Each wall is flat, endless, passes through zero and stands at right angles to its row. A trip goes straight from one point to another. List the walls that it crosses, first one first.

Walls:
(1): [4.59 1.24 0.55]
(2): [ 2.13  0.17 -1.69]
(3): [-0.95 -0.80 -2.62]
(4): [-3.08  1.69 -0.14]
(5): [-2.06  0.89 -0.07]
(6): [-2.95 -0.93 -1.06]
(7): [ 1.29 -6.42  0.41]
Trips:
[-0.48  0.91  2.76] to [-1.31 -1.89  0.29] => 1, 6, 7, 3
[-2.19  0.14  0.94] to [-4.08  0.31 -2.82] => 3
[-0.52 -3.01 -2.44] to [ 0.26 -0.98  1.83] => 2, 3, 6, 1
[-1.83 -1.51 -0.40] to [-1.01 -0.46  1.93] => 3
[-1.76  4.01 -4.56] to [-1.04 -1.36  3.70] => 2, 3, 7

Walls:
(1): [ 2.01 -0.64  2.30 -1.10 -0.65 -1.60 -0.19 -0.20  4.12  0.37  2.92 -1.38
 -2.99 -2.26]
(2): [-0.53 -2.44  1.44  1.44 -0.66 -1.39  5.10  0.73  1.75 -2.46  1.44  1.54
  0.36  4.88]
(3): [-0.42 -0.32  4.22 -3.10  2.43 -0.07  0.81 -3.20  0.18 -0.86 -0.78 -1.75
 -0.17  0.84]
(4): [-2.34 -0.28  2.52  1.55 -0.28 -2.26  1.61 -2.13  1.15 -1.61 -2.73  1.22
 -1.02  1.20]
(5): [ 1.57  0.87  0.16  2.96 -3.53 -1.60  1.14 -0.16 -2.46  3.99  0.26 -2.28
  3.03  2.57]
(6): [-2.27 -5.91 -1.87  3.13  0.87 -1.11  0.99  1.08  1.45  0.93 -1.40  0.74
 -1.50 -2.26]
Trips:
[ 0.43  2.73  0.84  1.84 -0.25 -3.14 -0.15 -1.00 -0.90  2.39  0.79  1.70
 -0.96 -0.56] to [-0.80  0.99 -0.47 -5.99 -2.12 -4.39 -0.84 -2.27 -1.01  2.14 -3.24 -1.48
 -1.57 -0.97] => 3
[-1.44  1.15 -2.74  2.11  1.87  0.06 -2.55 -1.63  0.50  1.13 -2.16  2.39
 -1.24 -1.58] to [-5.01 -0.92 -2.09  0.44 -1.52  2.98  0.26 -1.33 -0.19 -3.48  1.81 -0.26
  2.58  0.30] => 2
[-1.22  0.59 -2.19  0.44 -0.14  1.89 -2.14  1.40  3.54 -0.62  3.09  0.69
  2.07 -3.15] to [ 2.01  2.03 -2.04 -2.20 -3.40  1.33  2.08  1.05 -0.72  2.11 -0.62  1.77
 -4.52 -2.00] => 6
[ 0.26 -3.25  1.57 -1.58 -0.76 -1.62  0.66 -1.69 -0.89  0.24 -1.23  1.26
  0.20  1.05] to [-0.99  0.68  3.15 -1.28 -3.85 -2.90 -1.03 -0.86 -1.31  3.48 -0.57  0.92
 -3.83  1.27] => 1, 6, 2
[-0.03  0.87  2.66  0.84 -0.10  1.18  2.26 -1.98  2.40  3.55 -2.39 -1.13
 -1.39  0.41] to [-2.07  3.16 -1.04  1.42 -2.15 -1.80 -0.86 -1.26  0.94 -2.20 -0.34  2.84
 -3.41 -2.99] => 2, 5, 3
[ 1.12 -0.47 -1.04 -0.90 -0.60 -3.36 -0.64 -1.15 -0.33 -2.93  2.70  0.51
  0.98 -0.29] to [ 2.41  2.96 -1.61 -1.23  2.21 -1.27  0.71 -0.25 -1.39  0.37 -0.91  0.41
  2.79  2.73] => 5, 3, 1

Walls:
(1): [-3.11 -0.36  2.43  0.53  0.37 -0.37 -0.78  0.81 -1.58  0.04  0.13  0.84
  0.54  3.91 -0.21  2.12  2.88  1.44 -0.81  0.30 -0.74 -0.23 -0.89  1.92
  1.23  2.96  0.43  1.02  0.04  2.72  0.34 -1.04 -2.14 -2.03 -2.47  1.60
 -0.15  2.17 -1.11  2.35 -0.13 -1.55 -2.21  5.57  0.19  0.24 -0.45 -1.78]
(2): [-3.67 -0.28 -0.67 -1.20 -2.50  0.83 -2.55 -3.88  0.25 -2.96 -0.12 -1.29
 -0.84 -3.28  3.15 -6.41 -0.99 -0.49  1.00 -2.62 -1.34  1.36  2.16 -0.33
  2.79 -1.09 -0.57  0.69 -0.84  1.18 -1.49  1.98  0.50  0.54 -1.51 -0.29
  0.00 -0.64 -2.70 -0.29  0.54 -1.40  1.86 -0.21 -2.94  0.34 -0.48  1.54]
(3): [ 2.97  1.00  1.15 -0.20  1.61  2.41  0.08 -0.10 -3.25  1.74 -0.33 -1.76
  0.15 -1.81  1.32 -0.13 -2.63 -1.26 -0.76 -1.20 -0.53 -2.71 -2.00  3.38
  0.44 -0.15  1.34  1.99  0.91 -2.21 -1.20 -1.10 -0.27 -1.39  1.75 -0.51
  0.38 -6.45  2.12 -0.70  3.11  3.67 -2.45  1.62  0.76 -1.73 -1.78 -0.60]
(4): [-2.09  0.13 -1.49  0.74  0.31  0.08  3.23 -0.86 -2.00  0.35 -2.48 -0.86
  0.60 -0.88  2.04 -0.52  0.28  0.25  2.39 -0.67  0.83  0.44 -2.98  0.61
 -0.20 -5.20  1.20 -3.69 -0.29 -2.20 -1.79  2.29 -0.97 -0.13  2.74  2.08
 -1.16  1.19  3.49  0.17 -1.70 -1.76 -0.15 -0.84 -3.08 -0.08 -2.19 -0.48]
(5): [-3.14  0.58 -0.83 -3.79  1.58 -1.03 -1.60  2.74 -0.87  1.38  3.98  1.10
  1.11 -0.53  0.36  2.44 -0.16 -0.65  0.35  3.22  2.74 -1.30  2.52 -0.43
 -0.13  1.13 -0.50  2.81  0.10 -0.29 -3.83  3.58  4.01  0.49  0.22 -0.78
 -4.53 -0.94  3.18 -1.68 -1.59 -1.72  1.98 -1.51  1.95  1.65 -4.20  1.95]
(6): [-3.39 -2.91  0.10 -1.27  0.23 -1.67  5.28 -1.19  1.56  0.37 -0.15  0.27
  3.82 -0.43  2.23 -0.09  1.91  0.97  1.26 -1.06  1.18  0.77  4.59  0.37
 -2.29 -0.06  0.83 -0.51  1.74 -2.47  3.41 -0.70 -0.92  3.36 -0.62 -0.28
 -1.67  2.98 -1.78 -3.29 -1.53 -0.58 -0.53  2.99 -0.48 -2.59  0.93 -3.73]
Trips:
[ 2.11 -1.33 -0.98  0.69  1.89 -1.35 -2.12  3.02  1.33  0.00  1.14  0.69
 -0.26 -3.49 -1.81 -1.78  3.37 -0.77  3.94  2.08 -0.46  0.83  0.10  0.16
  0.61  4.47  1.32  1.82  2.30 -0.19 -1.61 -2.14  1.43 -1.50  1.37 -0.01
  1.35 -0.08 -0.63  0.54  0.72  0.87 -2.59 -3.67  2.41  1.63  2.97  3.65] to [ 2.51  0.64 -1.42 -0.04 -0.67  1.49  0.21  0.70  0.94 -1.42  0.94 -0.63
  3.03 -2.02  2.03  0.26 -6.38  4.19  2.89 -1.97 -2.09 -0.23  0.14  1.42
 -4.76  1.85 -0.19 -1.65 -2.17 -1.78 -0.77 -0.47  0.96  3.29 -0.14  0.72
  0.81  1.30  0.30 -0.43  1.27 -2.80  0.31 -4.73  1.85 -0.36 -1.78 -2.71] => 3, 6, 4, 2
[ 3.56 -0.09 -1.29 -0.63  0.92 -3.33  1.71 -2.96  0.10 -0.31 -2.52  1.35
  2.69  1.28  2.27 -3.07 -0.06  1.49 -0.29  0.43  0.03 -0.88  1.13 -1.61
 -1.71 -2.11 -1.45  3.01  1.68 -1.55 -0.09 -0.95  0.81  3.26 -1.02  0.33
 -1.19 -0.78 -0.39 -0.96 -2.80 -2.08 -1.76  1.28  0.14  1.61  1.62 -2.66] to [ 3.42 -0.01 -0.60  0.11 -0.49  3.86 -1.97 -3.27  1.47  2.80 -1.83  3.92
 -0.25 -0.20 -1.22  0.04 -1.86  1.67  1.40  4.28  0.37  1.21 -2.17 -3.38
 -4.29  2.01 -2.05  3.11  2.39 -0.42 -2.51  0.32 -1.91  1.31  0.30 -1.00
 -2.94  4.93 -3.28  2.26  2.00  1.81 -1.98  1.74  0.73 -2.20 -0.83  2.27] => 2, 4, 1, 6
[ 0.23  5.45 -2.83  2.35  1.75  0.53 -0.57  3.15 -1.53  0.88 -0.55  0.87
 -0.49  1.22  2.33  0.83 -3.23 -1.61  0.77  3.55  1.34  3.08  0.03 -2.20
 -2.30  0.75  0.94  3.23  0.17  0.40 -0.62 -1.23  1.22  1.17  2.95 -2.64
 -0.82  0.48  0.54  1.13 -0.74  3.74 -0.73 -1.32 -2.01 -0.80 -0.48  1.95] to [ 1.45  2.73  0.03 -0.43  2.05  1.41 -1.41 -1.68 -2.18  0.08 -1.02  0.28
  3.50  1.08  2.49 -0.87  1.44  0.19 -0.29 -0.85 -2.77 -0.77  0.91  0.56
 -1.30 -4.17 -0.19 -0.24 -3.64  0.28 -1.66  0.41  0.65 -4.59  2.58  0.01
 -3.81 -2.82 -0.28  1.04 -4.08  0.08 -1.49 -1.45  1.09  2.04  1.02  3.28] => 4, 2
[-1.33 -2.12 -2.69 -0.61 -0.83 -1.66  0.24 -0.86 -2.66  1.81 -2.43  2.66
  0.15  0.41  1.22 -1.26 -1.29 -0.02  1.72  4.40  0.01 -3.32 -0.32  1.99
 -1.09 -0.75  1.42 -0.78 -0.32 -0.15 -0.43 -3.98  0.54 -1.99 -0.54  1.56
  0.34 -3.45 -1.51  0.82  2.23  0.54  3.96 -1.47 -0.20  4.63 -1.37 -1.01] to [ 2.85 -0.22 -1.46  1.19 -0.29  4.23 -2.39  0.65  0.41  0.42 -0.99 -2.38
 -2.46 -3.13  3.58 -0.53  1.55 -0.58 -1.03  0.13 -1.41  3.22  1.05  0.36
 -0.45 -1.18 -2.11 -1.17  0.14 -0.33  0.30 -0.22  1.44 -0.26  2.26  0.85
 -4.23 -0.13 -3.08 -3.63 -2.28 -1.27 -1.02 -1.07  1.61  1.22 -3.56  1.53] => none

Walls:
(1): [-1.18  0.15  0.58  0.30  0.89 -0.07  2.38 -2.74  1.25  0.22  0.99 -0.54
  0.16  2.23 -3.94  2.30 -1.14 -2.62  1.91 -0.39 -2.13 -3.37 -1.52  0.51
 -1.22  1.97  0.90  1.96 -1.79  0.86 -0.42  2.90  3.14  2.54 -0.74 -3.18
 -1.16 -1.58 -0.48  1.19  0.86  2.18  1.68  0.83  0.98 -1.64 -1.20  0.93]
(2): [ 1.73 -0.83  1.80  1.24 -0.88 -1.87 -1.68 -3.99 -5.39 -0.94  0.57  2.24
  3.36 -2.04 -0.53  0.36  1.11 -2.24 -3.32 -0.62 -1.71  0.60  0.24 -1.23
  1.70 -0.19 -1.07  2.73 -1.52 -1.10  0.95  0.66  2.54  0.47  2.94  0.61
  3.90  0.90 -0.71 -0.72 -1.27  0.07  2.97 -1.95  1.85  1.84 -2.91 -5.28]
(3): [-2.50 -0.80 -3.44 -1.33  1.39 -1.07 -1.01  0.20 -0.27 -2.45  1.16 -0.92
 -1.55  2.88 -0.50  2.08 -4.08  0.66 -0.48  0.95  2.10 -1.09 -1.09  1.05
 -4.34  2.43 -1.01 -0.30  2.31 -0.56  1.90 -3.81  1.45 -1.03 -2.33  0.60
 -2.63  0.54 -1.16  1.48  1.40 -0.24  0.99  0.04 -2.05  2.54 -0.63  1.36]
(4): [ 0.50  1.11  2.36  1.88  3.31  1.13  0.11  1.67 -3.67 -2.85 -0.64  2.57
  3.89  1.17 -1.16 -1.83  2.40  0.81 -1.03 -2.37 -0.38 -0.01 -2.26 -2.68
 -0.53  0.08  0.22  1.48  1.86 -2.45  1.07  2.12  1.44  3.14 -0.89 -3.46
  2.87  0.96 -2.09  1.64  4.13  1.31 -1.57  0.31  0.57  0.30 -0.43 -0.54]
(5): [ 2.03 -0.94 -4.71 -0.25  1.13 -1.48 -1.95  0.12  1.35 -1.65  0.36 -0.83
  1.88  0.26  2.11 -0.46  1.85  1.37 -0.65 -1.06  3.28 -4.19 -0.18 -1.05
  0.31 -4.92  2.25  0.64 -3.99  1.61  1.06  2.60 -0.75  0.18 -0.90  3.48
  2.73 -2.88  0.12 -0.32  0.37 -0.75 -1.63 -0.37  4.76 -2.17 -6.18 -2.10]
Trips:
[-0.93  0.97 -0.75  3.21  0.35  2.04  2.89 -4.32 -3.49  1.78  1.81  0.74
 -2.18 -1.08 -1.37 -0.14  0.45  1.22 -1.34 -0.39  0.58 -3.91  1.48 -1.84
 -4.70  1.81 -3.80  0.18  0.06 -1.75  1.31  3.48 -2.63  0.76  2.26  0.02
 -0.19  1.06  2.80  0.38 -1.18  0.54 -1.30  1.26 -2.36 -1.79 -1.35  2.36] to [ 0.47 -0.71 -0.56 -0.08  2.50 -0.59 -0.88  0.99  1.75 -1.25  0.43  1.07
 -0.88 -4.39  0.69 -1.05 -1.09 -2.58 -2.21 -0.44  1.29  2.47 -2.40  0.14
  0.24 -3.29 -0.86  2.02 -2.91 -1.19 -2.64  0.87 -3.00  0.21  1.25  2.50
  1.46 -0.08  0.70 -7.97 -5.12  1.33 -1.25  1.77 -0.88  0.04 -1.98  0.23] => 3, 4, 5, 1
[ 0.80  1.93 -2.45 -1.31  0.72  1.61 -1.95  0.17 -2.39  3.55  1.38 -1.31
  4.21 -1.46  2.28 -0.75  2.96  0.02 -1.19  0.10 -0.67  2.15  2.84 -5.38
 -0.21 -1.37  1.74  1.42  2.67  0.56 -0.58 -0.44 -0.33  2.99  2.67  2.21
  0.99 -4.64 -1.27  0.04 -5.37 -0.77 -0.89 -0.19  1.05  2.89 -0.26  2.94] to [-2.58  1.34  4.35  3.65 -1.33 -2.10  0.04  2.34  1.11  0.01  0.84  3.14
  1.04  1.82  1.34 -3.62  0.04  1.53  1.72 -0.97 -0.01 -4.20 -0.26  2.69
 -1.99  1.71 -0.55  1.34  2.39  4.76  1.48 -0.28  0.77 -0.93 -4.13 -0.92
 -1.63  0.20 -0.40 -1.09 -0.12  0.70  2.27  1.03  2.04 -1.31  1.10 -1.83] => 2, 1, 5, 3
[-3.56 -1.21  0.46  0.83  0.48  0.23 -0.73 -0.94 -1.98  0.62 -3.18  3.12
  2.44 -3.17  2.53 -2.42  2.08 -3.47 -1.30  2.60  1.48  2.97  1.77 -0.53
  1.58 -3.51  0.13 -5.50  2.83 -0.07  0.86 -2.56 -2.54  1.09 -0.11  0.76
  4.38 -1.39  1.49  1.80 -3.27  0.60 -0.63  0.07  2.57 -0.22 -1.95  0.55] to [-1.14 -0.51  0.36  0.56 -0.11  1.52  0.98 -0.60 -3.14  0.73 -1.17 -2.99
  1.65  0.46 -0.77 -0.27 -1.78  2.76  4.12  0.00 -2.99 -0.07 -1.96 -0.36
  3.30 -4.84  4.08  0.87 -0.32  1.54  2.58 -2.77 -0.09  0.21 -1.75  1.38
 -1.11 -0.49 -0.93  3.26  0.66  2.31 -3.02 -1.41 -0.71  2.91 -0.15  1.61] => 2, 3, 1
[-0.95  1.72 -4.06 -0.97  2.70 -0.17  0.64  0.08 -0.64  1.64 -0.78 -0.26
  1.40  1.03  1.58 -3.50 -1.29 -0.40  3.79  1.25 -2.32 -0.31  0.39  0.10
 -2.64  3.40 -0.51 -1.43  1.85 -0.21  2.29  0.79 -1.33  2.29 -0.01 -0.19
 -1.44  1.43  0.62 -0.29  2.41  3.06  1.59 -3.50  0.05 -1.86  3.08 -0.66] to [ 1.95 -2.49 -2.60 -2.99 -2.72  1.10 -3.22 -1.14 -2.40  0.18 -1.49 -2.57
 -0.84  0.99 -1.53  0.13 -2.05 -4.80 -0.34  1.13  1.90  1.43  2.20  3.25
 -0.60  0.49  0.97 -0.28 -2.58  2.38 -1.61  0.01  0.20 -0.64 -1.81  1.30
 -4.39  2.13  1.50  0.43 -0.99 -1.29 -0.02  1.07 -0.86  1.06  0.12  0.33] => 4, 1
[-1.50  0.34  1.81  0.72  1.29 -4.48 -5.21 -1.57  0.51 -3.08 -1.88 -1.10
 -0.62  2.01  1.35 -0.78  0.30  2.12 -2.66 -2.43 -0.17 -1.12  3.20 -2.39
  4.73 -0.60 -2.27  0.71  2.07  0.40 -0.63 -0.90  0.47  0.52  0.34  0.54
 -0.21 -1.19  2.59 -1.46 -0.24  0.06 -0.53  1.21 -2.12 -3.87  1.81 -0.66] to [-0.73  0.19 -2.99 -1.04 -3.51 -0.50  3.51 -1.40 -0.53  4.94 -2.85 -1.56
  0.75 -3.17  0.55 -0.92  3.23 -1.14  1.28  1.70  2.16  1.03 -2.70  4.70
  1.82  1.36 -3.99 -2.02 -3.38 -0.47  0.77 -0.08 -0.11  2.59  2.16 -6.36
  0.40 -0.08  0.46  1.02  0.74  0.79 -0.26 -0.25 -0.41  0.05  0.93  2.09] => 4, 5, 2, 1
